Each point is reached from the start by the listed moves, each made once or not at all, plus a little noise. Say if it took an odd or an even number of moves. Then give how often each move was made.
(in the rows, 128 means zero)

Moves:
(1): [178 143  89 201]
(2): [155 133 174 109]
(3): [87 98 79 82]
Start: [145 133 150 144]
Points:
[132 108 148  79] => even (0, 1, 1)
[181 124 110 153] => odd (1, 1, 1)
[225 152 160 198] => even (1, 1, 0)

Moves:
(1): [160 122 137 115 130 125 124 125]
(2): [130 100 128 124 110 124 134 116]
(3): [115 134 124 123 123 148 142 115]
(4): [131 117 137 125 128 144 115 124]
(5): [111 119 134  69 140 159 119 132]
(6): [119 132 139 155 152 105 146 123]
(7): [111 136 145 102 124 128 112 114]
(8): [109 144 106 125 169 121 111 116]
Start: [119 119 142 121 131 152 108 113]
Points:
[ 47 134 159  52 199 188  84  68] => even (0, 0, 1, 1, 1, 1, 1, 1)
[ 91  96 158   7 158 203  69  59] => odd (1, 1, 1, 1, 1, 0, 1, 1)
[ 81  83 185  56 144 171  94  82] => odd (0, 1, 0, 1, 1, 1, 1, 0)
[112 132 175 103 148 146 120  78] => even (1, 0, 1, 0, 0, 1, 1, 0)

Moves:
(1): [160 138 126 114 124 106 132 144 131 155  87 109 117 116 133]
(2): [135 111 129 142 100 134 116 134 100 132 120 154 112 131 144]
(3): [143  87 142 117 121 140 135 138  93 112  93 144 123 144 146]
(4): [145 122 126 112 113 134 145 116 134 115 154 124 145 102 108]
(5): [144  90  98 110 118 137 135 133 101 134 127 124 115 126 123]
(6): [158 147 129 146 146  93 130 145 135 105 109 148 102 151 169]
(7): [135 140  79  83 135 113 134 121 150  95 158 155 132 135 100]
(8): [119 153 149 143 139 131 130 102 130 112 110  96 166 122 144]
(9): [146 125 139 141 118 112 131 136  88 144 114 117 147 111 130]
(10): [143 115  79 150 106 147 143 120 150 129 145 175 133 151 102]
(11): [138 138 139 114 130 117 118 132 132  89 122 104 138 111 106]
(12): [116 115 120 125 128 134 147 160 132 137 116 125 116 129 149]
Start: [120 123 107 151 121 137 116 134 131 129 117 150 137 104 145]
Points:
[213  81  81 163  88  84 141 217  48 170  24 158  81  97 224] => even (1, 1, 0, 0, 1, 1, 0, 0, 1, 0, 0, 1)
[212 168  25 131 116  95 163 114 191  73 111 192 165 114 134] => even (1, 0, 0, 1, 0, 1, 1, 1, 0, 1, 0, 0)
[161 125  60  71 117 128 136  98 140  35 149 115 193  61  87] => odd (0, 0, 0, 1, 1, 0, 1, 1, 0, 0, 1, 0)
[177 112 152 155 111 112 135 143  62 141   7 106 176  83 190] => even (1, 0, 1, 0, 0, 0, 0, 1, 1, 0, 0, 0)
[184  68  80 175  84 133 136 192 104  66  53 231  92 155 190] => even (0, 1, 1, 0, 0, 1, 0, 0, 0, 1, 1, 1)

Moves:
(1): [122 119 140 138 112 122 135 132 112 136 126 133 119 136 131 129 146 104
 132 136 104 142]
(2): [151 128 130 146 124 131 123 120 132 126 120 139 134 127 131 140 139 126
 127 118 126 125]
(3): [124 106 114 137 109 140 139 135 124 123 138 132 138 163 140  95 122 128
 125 126 121 119]
(4): [135 116 131 132 146 121 120 124 125 117 129 132 161 135 125 126 123 115
 134 157 127 140]
(5): [129 151 126 152 105 135 124 115 110 140 121 111 131 166 148 133 131 139
 133 144 145 116]
(6): [119 135 124 143 121 119 124 142 132 143 130 148 146 129  98 132 138 129
 117 135 124 147]
(7): [132 127 116 142 147 139 124 150 132 124 141 133 126 137 115 148 128 111
 131 129 117 146]
(8): [127 144 111 148 169 115 135 121 138 123  89 157 142 141 124 116 139 156
 148 127 125 137]
(9): [129 138 127 136 127 130 111 134 129 127 127 129 120 134 127 126 129 122
 119 128 118 132]
(10): [136 114 127 114 127 120 143 125 119 155 132 127 127 125 128 119 125 143
 118 131 126 129]
(11): [114 141 124 121 126 126 123 137 121 127 129 116 137 120 112 117 135 111
 126 117 140 135]
(12): [130 123 120 130 114 147 122 145 134 140 123 140 134 124 112 127 112 133
 122 142 110 131]
(13): [111 141 120 136 115 121 122 151 119 120 139 125 140 109 133 135 140 136
 130 138  97 113]
(14): [136 135 126 123 118 117 124 148 120 122 139 115 134 141 126 148 117 121
 117 113 122 120]
(15): [119 123 139 136 137 123 114 114 125 135 137 120 100 147  96 154 130 110
 159 132 118 107]
(16): [121 142 133 129 129 134 164 136 129 140 143 115 134 117 129 127 130 141
 130 133 121 127]
(17): [107 126 131 134 133 114 112 167 117 125 133 114 122 111 109 125 118 159
 123 145 143 138]
(18): [139 130 117 124 120 135 125 123 130 123 123 136 126 118 122 130 115 125
 119 140 115 120]
(19): [128 131 121 137 129 146 113 116 107 128 140 129 128 142 140 114 115 137
 117 138 102 140]
(20): [119 130 127 115 136 114 125 123 113 138 114 146 140 133 125 109 123 125
 115 125 141 120]
Start: [130 135 127 124 135 124 124 137 131 126 127 141 138 132 139 125 135 121
 133 107 124 116]
Points:
[129 145  86 195 167  74  84 213  62 144 118 211 217 152  83 132 136 143
  98 174  30 169] => odd (1, 1, 0, 1, 0, 1, 1, 1, 0, 1, 0, 0, 1, 1, 0, 0, 1, 1, 1, 1)
[109 112 106 178  98 115  59 197  57 147 145 178 193 195  42 107 103  80
 103 168  53 135] => odd (1, 1, 1, 1, 0, 1, 0, 0, 0, 0, 1, 1, 0, 1, 1, 0, 1, 1, 1, 1)
[103 159  92 218 145 108 131 190  77 148 147 198 184 218  92 136 165 108
 146 120   7 123] => even (1, 1, 1, 0, 0, 1, 1, 1, 0, 0, 0, 0, 1, 1, 1, 1, 0, 0, 1, 1)

Moves:
(1): [141 126 111 135 125 122 141 120 120 130 141 119 127 118 130 137 126 131
 135 112 120 123 130 128]
(2): [126 126 121 153 124 115 121 145 127 124 118 136 133 109 116 134 128 111
 134 103 131 124 130 120]
(3): [118 125 136 123 109 123 117 115 137 154 105 141 141 137 122 124 126 131
 120 124 130 130 144 122]
(4): [131 152 127 127 134 125 100 118 119 161 123 118 116 116 149 117 118 154
 131 131 113 134 135 168]
(5): [163 158 109 126 118 147 141 128 133 106 112 121 135 133 121 131 111 151
 160 129 133 115 149 126]
(6): [127 130 121 125 124 117 126 125 114 121 140 129 110 128 136 118 127 121
 124 120 139 127 112 110]
(7): [129 123 138 123 134 106 133 135 128 134 121 151 124 129 143 117 127 132
 140 132 127 118 113 142]
(8): [123 113 121 135 114 141 117 123 121 116 120 143 119 113 139 118 124 131
 143 121 137 143 136 136]
(9): [113 120 142 125 120 149 141 130 121 118 106 138 141 143 118 136 126 136
 142 135 138 127 129 140]
(10): [124 101 134 154 138 129 103 132 125 115 132 114 124 131 148 162 141 127
 123 137 132 127 128 120]
(11): [130 149 117 120 114 122 115 143 140 119 119 157 135 116 118 141 133  99
 134 127 134 139 126 121]
(12): [143 131 116 126 129 120 134 132 116 127 121 116 152 112 147 112 118 101
 134 112 120 139 141 111]
(13): [142 118 132 146 130 126 150 130 139 148 132 122 109 130 129 131 116 126
 137 116 134 146 125 144]
(14): [129 130 137 140 136 110 123 120 140 131 141 123 146 113 112 139 127 121
 130 116 124 124 126 129]
(15): [135 151 132 127 132 128 118 117 150 126 113 121 138 123 114 125 155 137
 146 113 129 124 128 144]
(16): [130 127 130 124 132 137 119 121 116 138 115 118 130 140 120 136 136 117
 110 114 128 134 149 128]
(17): [135 126 135 119 124 126 126 148 114 119 122 108 143 132 124 127 118 113
 138 149 113 160 130 128]
(18): [138 107 119 123 120 109 148 104 121 135 118 126 144 126 136 115 135 125
 116 141 141 132 130 120]
(19): [126 115 125 144 102 134 123 144 127 136 135 120 110 135 134 136 113 120
 119 128 144 127 151 124]
(20): [141 134 132 139 121 125  97  91 154 147 138 123 134 111 119 128 131 123
 139 145 123 136 122 149]
(21): [136 112 137 125 127 160 142 141 147 115 107 113 142 127  92 155 140 129
 123 109 144 118 125 118]
(22): [130 135 129 130 123 126 123 151 132 131 127 126 127 146 124 114 118 125
 110 110 122 129 121 126]
(23): [135 125 100 133 126 132 128 131 142 127 134 138 125 116 126 134 126 124
 140 122 143 129 131 118]
(24): [141 124 123 138 139 136 129 121 128 139 129 133 146 102 120 125 146 127
 128 121 137 138 135 129]
Start: [135 135 145 121 118 129 117 138 127 117 127 144 135 125 137 132 136 136
 134 130 124 152 106 127]
Points:
[154 112 170 114  99 123 132 176 119  97  33 130 187 148  79 129 165 101
 137  74 158 165  92 121] => even (0, 1, 0, 0, 0, 1, 1, 0, 1, 0, 0, 0, 0, 0, 1, 1, 1, 1, 0, 0, 1, 1, 0, 0)
[174  91 130 144  71 144  41 142 152 160  25 154 181  74 129 172 181 110
 153 107 185 216 175 152] => even (0, 0, 1, 1, 0, 0, 1, 1, 0, 1, 1, 0, 0, 0, 1, 1, 1, 1, 1, 0, 1, 0, 1, 1)
[207 133 116 194  97  79 108 121 151 171 132 134 138  41 145 113 142  85
 189  52 148 176 112 147] => even (1, 1, 0, 0, 0, 1, 1, 0, 0, 0, 0, 1, 1, 0, 1, 0, 0, 0, 1, 1, 0, 0, 0, 1)
[210  64 124 194 120 121 131 148 135 132  55 117 186  67 131 147 182  90
 149   7 163 185 134 128] => odd (1, 1, 0, 0, 0, 0, 1, 1, 0, 1, 0, 1, 1, 0, 1, 1, 0, 1, 0, 0, 1, 1, 0, 1)
[215 152 106 170  53  82  96  98 164 166  87 155 169  85 118  98 141 133
 168  71 165 140 135 129] => even (1, 1, 1, 0, 1, 1, 1, 0, 0, 0, 0, 0, 0, 0, 1, 0, 0, 1, 1, 1, 0, 1, 0, 1)

Moves:
(1): [131 132 126 128 117 126 133 130 132 140 154 121 131 126 111 128 128 141
 153 137 137 126 113 123 114 149]
(2): [128 130 130 127 137 124 141 138 128 140 124 139 131 115 111 126 133 116
 125 124 133 122 133 115 129 141]
(3): [127 130 111 137 127 146 129 118 110 122 114 116 127 137 122 127 113 122
 120 137 132 125 128 130 122 127]
(4): [146 122 132 109 137 116 120 142 109 128 127 141 134 130 146 157 145 130
 112 120 114 119 142 131 139 144]
(5): [125 136 133 128 122 132 131 138 117 115 114 122 128 130 130 136 116 135
 124 123 119 145 119 126 131 138]
(6): [132 131 122 123 126 122 130 101 133 128 137 111 114 130 113 130 149 136
 122 132 117 108 136 109 132 128]
(7): [132 123 126 150 129 145 129 132 137 114 125 117 126 126 109 142 134 121
 134 130 111 116 127 128 150 121]
(8): [123 125 119 130 117 101 125 129 112 117 133 117 124 114 128 124 110 120
 131 149 131 128 129 125 128 129]
(9): [140 120 124 125 135 120 116 108 127 143 112 110 110 127 147 104 133 140
 140 120 128 110 143 115 125 133]
(10): [141 131 121 140 129 127 122 109 120 114 134 115 121 117 139 122 121 117
 147 121 108 121 137 126 132 116]
(11): [118 133 159 136 146 136 131 137 129 129 125 123 150 123 107 123 143 125
 136 115 141 121 125 112 121 147]
(12): [145 126 120 123 121 136 130 125 123 135 130 116 125 125 124 112 120 122
 116 143 117 113 143 106 138 129]
(13): [139 136 140 117 115 116 122 128 133 109 127 136 116 109 137 134 126 115
 125 140 137 129 121 136 135 138]
(14): [132 135 133 146 128 133 137 125 147 130 136 119 146 132 128 131 137 120
 147 121 138 144 143 152 129 128]
(15): [124 122 128 139 125 137 132 128 123 123 106 139 132 144 134 120 131 139
 119 130 133 137 119 121 116 128]
(16): [125 115 121 131 129 126 140 132 124 121 118 120 140 114 119 132 118 116
 123 129 136 127 126 127 127 120]
(17): [119 133 124 134 134 125 134 131 123 126 133 121 135 125 146 113 125 128
 132 128 134 127 122 125 135 128]
(18): [107 118 138 128 125 134 126 132 125 113 126 128 134 126 128 120 136 140
 137 127 114 127 124 125 129 133]
(19): [125 134 122 141 126 121 126 121 137 132 133 141 136 134 128 128 117 119
 129 126 135 125 132 134 129 137]
(20): [133 123 128 130 114 131 132 121 120 108 138 135 121 129 121 148 127 128
 118 127 132 125 133 131 155 134]
(21): [129 136 118 125 127 125 137 123 138 146 143 140 135 146  98 125 120 165
 122 135 135 123 121 132 117 142]
(22): [127 124 121 122 136 121 120 135 136 124 135 128 124 114 141 118 134 133
 130 128 136 138 126 122 128 129]
(23): [124 124 137 123 126 122 130 122 123 129 147 118 123 144 117 118 124 128
 127 129 124 131 126 136 126 138]
(24): [126 125 136 134 118 119 120 123 113 128 128 124 128 118 130 122 120 122
 124 136 121 132 123 141 122 139]
Start: [129 101 118 120 130 118 118 119 126 118 149 143 143 140 117 130 128 151
 126 132 141 143 130 126 134 141]
Points:
[138  94 125 161 135 109 104 136  58  68 129 109 174  86  94 123 107 107
 125 149  85 112 155  84 166 207] => odd (0, 1, 1, 1, 1, 0, 1, 1, 0, 1, 1, 1, 0, 0, 0, 0, 0, 1, 1, 0, 0, 1, 0, 1)
[162 135 119 141 117 122 138 102 137 128 170 129 158 124  54 107 110 167
 147 141 197 127 148  95 145 249] => odd (1, 1, 1, 0, 1, 0, 0, 0, 1, 0, 1, 1, 1, 1, 0, 0, 0, 0, 1, 1, 1, 1, 0, 0)
[159 130 114 138 112 130 119  94 107  72 158 136 148 126  80 122  84 153
 113 143 154 127 132 101 158 198] => even (0, 0, 1, 0, 1, 0, 0, 0, 0, 1, 1, 1, 1, 0, 0, 0, 0, 0, 1, 1, 1, 1, 0, 0)

Moves:
(1): [119 123 123 148 149 108 126 133 106 104 136 137 131 107 147 119 124 144
 157 118 144 106 135 139 132 120]
(2): [133 117 124 124 138 117 133 113 116 134 130 111 141 145 134 133 117 127
 130 113 123 131 141 126 142 138]
(3): [128 135 134 130 112 112 133 115 131 129 142 132 126 131 150 142 133 139
 100 103 125 131 139 130 118 117]
(4): [117 150 128 135 141 138 128 122 110 125 136 133 133 135 137 145 124 122
 115 127 131 133 136 109 127 136]
(5): [159 121 127 103 114 121 135 131 117 150 102 124 124 109  96 114 144 128
 144 146 164 142 133 129 119  93]
(6): [122 124 135 132 132 118 127 120 127 137 118 115 123 105 122 118 130 137
 131 135 124 130 123 138 118 130]
(7): [156 126 143 108 122 126 138 126 118 137 121 103 128 151 139 114 119 153
 163 119 104 146 114 104 107 156]
(8): [141 126 130 117 148 128 122 120 134 147 127 140 103 126 128 127 161 144
 126 125 141 133 115 134 118 113]
(9): [106 136  93 141 123 139 148 134 132 134 130 117 141 130 121 139 156 119
 123 142 103 121 139 159 131 136]
(10): [127  98 138 121 120 125 136 107 113 115 122 141 124 102 135 148 124 125
 142 115 110 145 119 129 158 132]
(11): [141 108 153 140 139 103 162 134 127 123 149 141 130 115 138 125 117 109
 117 144 125 103 112 144 123 118]
(12): [111 129 123 157 115 127 104 149 130 142 127 134 159 118 142 146 143 133
 126 120 141 129 116 131 152 122]
(13): [136 137 114 140 129 137 129 133 130 114 120 126 122 123 130 129 140 129
 120 116 140 122 119 131 140 130]
(14): [109 137 130 139 128 117 132 134 117 120 126 128 123 142 119 136 109 134
 135 119 131 121 128 120 124 140]
(15): [125 143 142 122 137 107 132 128 128 120 152 129 140 119 126 151 142 116
 134 133 119 122 138 128 136 136]
(16): [119 132 116 140 117 152 112 110 151 141 101 146 124 137 143 136 153 142
 137 136 128 109 136 108 148 116]
(17): [113 147 112 155 137 120 134 134 144 121 131 140 124 139 133 151 107 131
 141 144 124 120 145 142 136 116]
(18): [ 95 135 128 126 127 106 131 104 121 129 146 134 117 138 155 114 134 142
  97 108 136 157 143 118 151 105]
(19): [126  96 117 126 137 122 120 133 128 127 109 115 146 137 125 115 127 150
 129 142 161 142 122 108 124 143]
(20): [133 132 120 104 148 118 116 157 108 102  99  98 154 173 115 111 112 135
 121 153 137 133 138 139 128 122]
(21): [134 114 115 131 136 124 131 135 131 122 107 117 123 108 138 129 132 146
 121 101 121 129 123  98 137 104]
(22): [142 119 150 147 140 127 120 142 125 108 114 132 114 142 126 111 125 109
 133 124 116 136 136 127 101 137]
(23): [148 122 124 147 128 120 113 131 123 119 143 116 124 130 132 147 127 123
 129 138 124 124 130 136 132 123]
(24): [147 123 123 138 125 122 142 110 127 108 140 138 139 126 104 123 126 139
 118 130 137 120 121 134 111 131]
Start: [135 120 130 119 150 134 118 100 136 139 101 129 139 128 155 153 125 138
 116 105 126 110 115 119 121 151]
Points:
[154  72 142 155 225  24 150  72  63  52  50 159 135 122 195 153 181 215
  82  72 220 115 130  71 140  67] => odd (1, 0, 1, 1, 1, 0, 0, 1, 0, 1, 1, 0, 1, 1, 1, 1, 0, 1, 1, 1, 1, 1, 0, 1)
[104 103 175 180 210  19 128  72  51  46 132 143 157 179 249 207 102 142
  99  69 112  96 181 107 180 125] => odd (1, 1, 1, 1, 0, 0, 0, 0, 0, 1, 1, 0, 0, 1, 1, 1, 0, 1, 0, 1, 0, 1, 1, 0)
[167  49 113 151 193  64  99 114 104  63  46  83 165 183 194 189  79 168
 108  85 117 147 157  99 144 128] => odd (0, 1, 1, 0, 0, 0, 0, 0, 0, 1, 0, 0, 0, 0, 0, 0, 1, 0, 1, 1, 1, 1, 1, 0)
[190 129  95 138 194  69 126 142  61  90  56  57 160 197 149 156  70 190
 201 116 165 103 147 133 129 138] => odd (1, 1, 0, 0, 1, 0, 1, 0, 0, 0, 0, 0, 1, 1, 0, 0, 1, 0, 0, 1, 0, 0, 1, 0)
[167 175 106 160 183 108  79 133 108 122 100  99 160 200 209 213 141 196
 100  97 143 131 114 125 129 137] => odd (0, 0, 1, 1, 0, 0, 1, 1, 0, 0, 0, 1, 1, 0, 0, 0, 1, 0, 0, 1, 0, 0, 1, 0)
[195  69 103 215 186  91  88 101  70 110  13  83 171 125 170 149 149 236
 186  71 198 109 108  37 119 154] => odd (1, 1, 0, 1, 1, 1, 1, 0, 0, 0, 0, 1, 1, 1, 0, 1, 0, 0, 1, 0, 1, 1, 1, 1)
[145 124  69 194 151  60 115 137 120  95  71 106 175 163 157 168 158 177
  60 108 149 145 169 153 134  53] => odd (0, 0, 1, 0, 1, 0, 0, 0, 1, 0, 0, 1, 0, 0, 0, 0, 1, 1, 0, 1, 1, 1, 1, 1)

Moves:
(1): [132 132 141 119 129 121 112 132 149 108 150 133 124 136 135 147 124 104
 134 116 129 122 101 125 134 135]
(2): [138 134 128 133 127 134 137 131 135 126 130 145 132 141 123 142 127 139
 113 130 121 110 128 135 136 135]
(3): [131 128 122 146 137 136 141 130 115 144 125 113 124 117 138 117 138 133
 144 123 146 105 121 116 124 124]
(4): [136 115 114 154 120 105 121 120 128 120 123 130 123 147 112 128 127 132
 119 117 127 131 135 126 138 134]
(5): [143 128 129 160 141 111 130 145 143 120 128 132 131 119 135 132 121 122
 135 138 136 139 118 127 120 145]
(6): [109 142 126 113 113 118 132 137 133 119 121 124 150 124 112 119 117 112
 113 120 134 128 128 122 119 133]
(7): [125 137 124 120 143 141 128 128 138 144 127 120 135 119 140 131 127 126
 125 124 134 134 124 136 135 123]
(8): [157 147 119 129 145 127 111 136 122 102 147 121 118 138 139 135 128 135
 148 143 136 134 113 130 132 146]
(9): [130 127 144 119 143 142 131 131 151 127 132 123 118 123 116 125 136 131
 123 130 122 120 112 111 131 109]
(10): [118 126 142 128 142 131 112 143 105 118 150 126 120 144 117 132 125  97
 108 139 127 116 135 129 112 148]
(11): [145 117 142 129 125 145 126 124 111 137 118 133 119 141 131 120 129 128
 128 130 132 130 140 140 122 142]
(12): [149 128 135 145 133 125 145 150 141 132 135 122 116 144 128 131 123 132
 138 137 135 128 133 121 128 158]
(13): [127 138 144 123 111 159 129 135 124 128 123 125 134 120 130 129 127 122
 136 120 106 136 119 130 121 131]
(14): [143 134 113 135 121 123 115 125 154 123 106 139 128 138 145 124 113 123
 133 147 122 144 127 140 142 119]
(15): [119 120 124 113 127 131 121 118 135 157  96 145 134 148 115 129 122 161
 123 115 117 132 156 113 118 109]
(16): [117 122 124 128 144 136 127 112 143 119 132 130 122 136 129 138 123 121
 133 133 137 127 115 141 133 123]
(17): [126 135 135 131 134 135 152 141 135 130 169 136 139 123 119 106 129 121
 131 118 113 131 119 135 126 128]
(18): [137 123 119 119 120 133 121 123 119 131 139 109 122 126 127 141 127 130
 122 146 132 116 119 128 103 127]
(19): [128 122 134 135 133 135 138 114 132 134 132 135 106 124 130 129 115 127
 127 134 132 116 113 121 138 123]
(20): [140 144 141 149 126 129 142 111 143 122 139 132 108 130 120 119 133 120
 116 132 118 125 136 132 123 128]
(21): [124 120 143 126 134 128 128 129 123 124 146 109 120 126 121 127 120 119
 132 126 130 110 115 140 129 126]
(22): [163 121 126 139 123 108 144 112 131 100 122 120 108 145 126 127 117 118
 136 117 123 141 146 112 110 118]
(23): [123 129 141 136 123 141 128 128 118 129 135 133 123 130 134 134 129 129
 130 139 140 137 123 144 133 121]
(24): [122 123 147 127 131 152 109 138 137 125 133 122 143 120 128 132 131 136
 120 138 134 127 133 113 127 129]
Start: [125 123 118 139 113 111 164 137 132 116 140 116 137 138 115 107 107 151
 160 111 132 127 127 128 149 127]
Points:
[170 113 132 152 114 172 161 121 195 132 149 140 120 200  99 117  92 161
 164  99 102  95  83 132 141 105] => even (1, 1, 1, 1, 0, 0, 0, 0, 1, 0, 1, 0, 1, 1, 1, 1, 1, 1, 0, 0, 0, 0, 0, 0)
[249 166 169 228 124 155 161 184 190  73 197 119 108 231 110 123  63 114
 150 139 136 133 122 122  93 198] => even (1, 1, 1, 1, 1, 1, 1, 1, 0, 1, 1, 1, 1, 1, 1, 0, 1, 1, 0, 1, 0, 1, 1, 1)
[175 188 152 176 131 148 170 183 170  79 166  91 100 166 107  87  96 106
 169 150 127 111  98 108 128 170] => odd (0, 0, 1, 0, 0, 1, 0, 1, 1, 1, 0, 1, 1, 1, 0, 0, 0, 0, 0, 1, 0, 0, 0, 0)
